Each row of a before or after table is a point. The points were changed in one or more steps. Then noise was added and the rows were shuffled. The steps act on how far a point lies along the listed directions, d1 being the first. Name the steps. A step turns or swaps two directions, mirrors them in a line or flattens them onto one, adds a multiple of one to another, or multiplies one. Angles are multiples of 10 degrees, from the lower direction toward the higher: turns from -170 to 170, lines from 10 to 170 but not 90. Use the fewest steps. Two steps may share a direction if one is a turn and the other turns, adds or multiplies; they go together, in the order done. Otherwise the lowest direction goes first.

Directions:
(1): -6 53 -8
(2): -42   0  35
(3): -34 -10 -41
Before:
0: -44  71 -21
1: -10 -12 -29
2: -43  32  14
3: -18 -19 -14
4:  71   5  63
5:  20 -15   3
6: -11 -23 -12
7:  -1  15  18
8: -48  10  20
After (9 x 3):
0:  -6   5  24
1: -43 -26  23
2: -51  -1  24
3: -74  41  12
4:  -9  -3 -28
5:  73  17  60
6:  -9 -19 -22
7:  24  -2  -3
8:  -1 -23 -24
Steps: turn d1 and d2 by 40 degrees

Directions:
(1):  -8  -6 -61  12
(2): -44  29  10  33
(3): -44 -25   1 -37
(4):   2  49 -12 -37
Before (8 x 4):
0:   6  21  -4  28
1:  59  12 -14 -30
2:   5  59  40 -24
3:  28  16   1 -16
4:  17   0 -35 -42
5:   2  31  24  15
6: -29   9  91  55
7:  18  16   0 -66
After:
0: -11   9  35   6
1:   6  18  18  21
2: -21  -6  38 -20
3:  58 -11  10 -32
4:  23  -3  15 -16
5:  35 -10 -35 -16
6:  14 -27 -12 -42
7: -79   8  71   6
Steps: turn d1 and d3 by -50 degrees; flatten d2 and d4 onto the line at 170 degrees

Directions:
(1):  21  35 -25  43   0  42
(2):   6  27  43  35 -25 -37
(3):  17  22 -52  -9  -4 -48
Before, 12 rows:
0:   2  27 -25   9   8   7
1:  -4  -6 -22 -29   2 -23
2:  -1 -15 -48 -46  13 -34
3:  26  55  26  59 -16   4
4: -10 -27  42 -16 -12  -1
5:  -4  20 -43 -34 -31 -58
6:  21  54  18  59  -6  18
7:  15  -1 -24   1  11  32
8: -12 -13  -1  -8   9  23
9:  16  -4 -37   5  15  20
10:   7  -4 -60 -33   9  -3
11:  13   0 -36 -16  13 -21
After (12 x 6):
0: -10   7 -33 -51 -30 -72
1:  10  41 -35  26   6  23
2: -11 -17 -12 -43   4 -39
3:  38  85  -5  97  -5  55
4: -13 -12  -1  -7   8  25
5: -12 -32 -35 -66  14 -53
6:  24   8 -47  21  17  36
7: -19 -43  55 -36 -11 -21
8:  42  81   6  91 -16  35
9:   8  -4 -60 -33   9  -3
10:  23  13 -32  17  11  49
11:  13  -3 -34 -19  12 -23
Steps: multiply d1 by 2
